Every row gives one point. Before rounding, the points of a table are all equally far from one centre. They may lie mostly on one side of it. Where is the centre, to within rounding?

Points (10 x 3):
[[-0.1  3.2 -0.7]
 [ 2.0 -2.4 -4.9]
 [ 4.1 -4.7 -4.4]
 [-0.1  0.6 -3.5]
 [-2.6  0.7  4.0]
 [ 0.5 -2.2 -4.5]
 [-0.7 -5.2 -3.1]
 [-2.0 -4.9 -2.0]
 [-3.5 -1.9  0.0]
 [ 1.1 -3.0 -4.7]]
Centre: [ 2.9 -2.3  1.6]

Points (18 x 12):
[[ 0.8 -0.2 -6.3 -3.7 -4.2 -6.4 -3.1 -3.5 -0.6  0.8  2.5 -1.2]
 [-1.0 -1.9 -6.2 -1.2 -2.7 -6.2 -5.6 -3.0 -0.3 -2.7  2.2  1.6]
 [ 0.4  3.4 -7.9 -2.2 -1.7 -4.9 -2.2 -3.1  2.8  1.1 -1.3 -1.1]
 [-0.8  3.9 -6.5 -4.4 -4.4 -1.3 -3.1 -4.4  3.3 -0.3  0.6 -0.7]
 [-1.7 -3.9 -5.7 -1.8 -2.9 -0.8 -3.1 -2.9  0.9  1.0  3.0  2.5]
 [ 0.3  0.5 -2.9 -1.2 -4.0 -3.1 -0.1 -5.0 -1.6 -1.9  2.1  3.4]
 [-0.1  0.9 -8.5  0.6 -1.8 -2.7  0.1 -3.3  1.2  0.7  2.4 -0.9]
 [ 0.9  3.2 -1.9 -1.6 -2.9 -2.7 -2.6 -1.5  0.3  1.6  2.0 -2.1]
 [ 3.9 -1.0 -5.3 -3.3  0.4 -3.8 -3.7 -2.4 -1.3  1.6  2.9  1.8]
 [-0.7  1.0 -4.0  0.2 -4.1 -2.1 -3.9 -2.4  1.6  1.9  0.2 -0.6]
 [ 2.2  0.2 -5.8 -5.3 -4.7 -1.2 -4.3 -5.8 -0.4 -0.2  1.9  0.6]
 [ 1.1 -1.2 -2.6 -2.2 -2.5 -0.5 -2.8 -2.9  2.3  3.1  2.0  0.7]
 [ 0.3  1.9 -7.5 -2.6 -4.7 -4.2 -0.6 -1.3 -0.3  1.6  3.0 -0.2]
 [ 2.6 -1.3 -5.5 -3.8 -3.8 -5.3 -1.9 -4.1  2.5 -1.9  5.0  0.7]
 [-0.8  1.9 -5.7 -5.3 -0.8 -3.3 -2.6 -4.5  2.3  2.5  1.5 -0.9]
 [ 2.6  1.3 -5.7 -2.8 -1.1 -0.5 -3.5 -4.4 -3.5  1.2  0.7  1.2]
 [ 0.4 -4.0 -8.3 -4.1 -2.6 -4.3 -4.5 -3.1 -1.2 -0.9  3.5 -0.6]
 [-1.0 -1.1 -5.7 -0.1  1.0 -2.7  0.0  0.9 -1.7 -0.1  2.9  3.6]]
Centre: [ 0.6 -0.8 -5.1 -4.0 -1.2 -1.8 -1.2 -0.8  0.6 -3.3 -0.5 -0.4]

Points (29 x 24):
[[  2.7   4.1   0.0   1.6  -5.3   1.6  -5.5  -1.3  -1.4  -0.7  -4.8   0.6
    2.1   1.4  -3.2  -1.2   3.8  -1.8   0.4   1.1  -0.9   4.3   1.1  -2.7]
 [  0.5   7.8   1.8  -1.2  -3.2  -1.1  -3.8  -4.6   0.7  -0.6  -2.6   3.9
   -0.3  -0.8  -5.8  -2.0  -0.5   0.3   1.2  -0.4   0.2   4.2   1.2   0.0]
 [  4.5   7.2   3.4  -1.6  -3.4  -0.6  -1.8  -3.6   1.9  -3.6  -4.9   1.7
    3.2  -1.8  -6.3   0.8   1.8   1.5   1.2   2.4  -0.6   2.5  -0.6   0.7]
 [  0.6   6.0   1.1   2.2  -4.7   1.4  -3.5  -2.7   0.2  -1.3  -4.5   0.2
   -1.2  -3.1  -8.0  -0.3   5.3  -1.3  -1.9   1.1  -2.3   1.6   5.5   1.8]
 [  4.6   7.3   1.5  -0.6  -3.7  -0.3  -5.6   0.9  -0.8  -1.7  -0.5   3.1
    1.4  -3.1  -5.0   3.8   3.7  -1.9   0.7   1.9  -3.0   6.3   2.4  -0.5]
 [  1.8   2.8   0.0   1.2  -7.9   0.2  -2.4  -1.9  -1.2   1.2   0.8   3.0
    3.3  -5.5  -7.2  -1.5   0.6   0.4   1.9   1.1  -3.0   3.8   2.3   0.9]
 [ -0.1   2.9   1.5   1.0  -4.2   1.2  -6.7  -0.7  -3.7   1.8  -4.2  -1.4
    1.8   0.2  -7.0   0.5   2.1  -2.5   0.2   2.2  -1.9   1.0   1.4   2.2]
 [  0.8   7.4  -1.8   1.2  -3.1   0.9  -6.1  -0.5   1.3  -1.7  -0.9   3.4
    3.5  -1.6  -5.9  -2.3   4.1   3.7   3.3  -0.8  -2.3   0.8  -0.2  -1.2]
 [  0.0   4.0   0.3   0.8  -4.5   1.1  -6.3  -2.9  -3.2  -1.1  -3.3   3.1
    2.6   1.6  -4.2  -2.4   3.9   0.2  -1.9   1.1  -1.3   1.1   1.6  -2.2]
 [  2.4   5.9   3.9   1.6  -4.6   2.3  -2.6  -2.3   1.7  -5.2  -4.6   5.0
    0.7  -2.5  -2.8   0.5   1.6  -0.3  -3.1   1.6  -0.7  -0.4   2.3   0.0]
 [ -0.3   7.8   1.4  -2.3  -3.6   0.9  -1.8  -2.4  -5.6   1.0  -2.8   1.8
    2.0  -2.0  -0.7  -0.1   0.3  -0.9   3.9   1.0  -1.1  -0.5   2.4   1.6]
 [  1.1   7.1   0.5  -2.0  -4.0  -2.8  -6.0  -2.6  -2.7   0.2  -1.5   2.4
    1.6   0.4  -4.7  -1.2   1.5  -1.4  -1.2  -1.2   0.3   2.9   2.9  -0.6]
 [ -0.1   6.7  -2.7  -0.7  -2.1   1.9  -3.3   1.7  -0.8   0.8  -3.2   4.5
    2.8  -3.1  -8.9   4.3   4.5  -0.9   0.0  -0.6  -2.1   1.2   0.8  -1.0]
 [  2.3   3.5   3.0  -0.1  -7.6  -4.8  -4.6  -0.1  -5.2  -1.9  -2.4   3.2
   -1.1  -0.1  -3.9  -1.0   1.5  -1.4   2.3   0.2  -3.1   2.1   1.4   2.4]
 [  3.0   2.6   1.4  -0.7  -3.8  -1.7  -5.9  -2.4  -0.6  -1.8   0.3   0.5
    2.7  -3.3  -7.5  -3.6   1.3  -1.7   1.7   3.9   0.0   2.4   1.6   1.0]
 [  5.9   6.4  -2.4   0.4  -2.8   1.9   0.1  -1.6  -0.8  -2.0  -2.6  -2.2
    0.0  -4.0  -6.8   2.5   6.0  -0.6  -0.5   3.1  -1.9   2.3   4.2   2.1]
 [  0.6   4.5  -2.5  -1.5  -1.3  -0.8  -5.5  -1.9  -1.0  -0.1  -1.6   1.3
    1.8   1.3  -6.3  -3.4   1.9   0.0  -0.2   1.0  -1.4   3.5   5.7   3.2]
 [  0.1   4.9  -0.1  -2.8  -5.7   0.5  -5.8  -3.5  -2.9  -2.5  -3.8   2.0
    1.4  -2.0  -8.1   1.4   4.3  -1.1   1.5   0.3  -1.3   3.1   2.6   1.3]
 [  2.3   4.6  -1.0   1.7  -1.1  -3.0  -3.9  -2.3  -0.6   0.8  -2.5   4.0
    1.4  -3.2 -10.4   1.1   3.3  -1.3   1.8   1.6  -2.0   4.1   1.5   1.5]
 [ -0.9   7.0   3.3   1.3  -2.2  -2.1  -6.2  -1.1  -0.9   0.1  -6.0   0.9
    1.8  -2.8  -5.8  -1.1   4.7   0.0  -0.2  -2.0  -1.7   2.0   2.0   0.8]
 [  1.2   4.5   1.9  -1.2  -3.3  -1.5  -4.2  -1.5  -2.4  -1.6  -3.2   1.4
    3.3  -4.3  -7.9  -1.4   0.9   0.4  -1.0  -1.0  -4.8   0.9   3.8   3.4]
 [  4.6   6.2   0.3  -0.4  -1.5  -0.6  -2.5   1.2  -1.8  -1.9  -5.4   2.6
    3.6  -1.5  -5.7  -2.2   2.4  -1.6  -0.8  -1.0  -2.3   2.9   4.4   2.3]
 [ -0.9   6.6  -1.5  -0.2  -7.1   0.0  -3.3  -2.6  -1.2  -2.2  -3.5   2.6
    3.3  -2.5  -6.6   1.6   5.2   1.2  -1.0  -1.5  -3.8   0.7  -1.1   1.8]
 [  2.8   1.1  -1.6   0.1  -3.4   1.5  -4.4  -3.0  -0.2  -0.7  -1.5   1.5
   -2.6  -4.5  -4.3  -2.7   4.9  -3.2  -1.3  -0.3  -2.8  -0.6   6.4  -1.2]
 [ -0.1   6.9   1.0   0.4  -5.4  -0.3  -5.6  -1.8   0.8  -0.8  -2.2   0.1
    4.0  -3.3  -6.6   1.5   1.5   3.0   3.3   2.4  -2.7   2.3   3.4   1.0]
 [ -2.0   4.5   2.8   0.6  -0.1  -1.8  -3.9   1.0  -2.8  -1.0  -0.9   1.6
    0.6  -4.5  -9.3  -3.9   3.8  -0.7   0.4   0.2  -0.9   2.1   5.4   1.7]
 [  3.1   5.8  -1.6  -0.2  -3.8   1.3  -3.3  -0.4  -0.4   0.6  -1.1   0.6
    4.8  -4.3  -5.2  -4.0   4.5   2.3   2.9  -0.9  -1.8   5.1   0.0   2.7]
 [  2.8   4.9   4.2   1.2  -1.6   2.6  -3.0  -2.1  -2.1   0.2  -1.7   1.2
    2.4  -0.9  -7.0   0.5  -3.0  -0.9  -0.8   1.2   0.8   3.1   1.7   2.4]
 [  2.7   5.6   0.5   1.1  -6.5   1.3  -5.8  -0.1  -2.7  -3.5  -1.6   1.9
    0.7  -3.7  -8.4   0.4   2.6   2.2   5.1  -1.4  -0.1   2.0   1.6   2.3]]
Centre: [ 1.0  1.5  1.6 -0.4 -2.1 -0.1 -0.4  0.8  0.2 -0.6  0.1  1.7 -0.7 -1.2
 -3.1  1.6  4.4  1.5  1.1  0.0 -0.5  0.8  1.2  1.7]
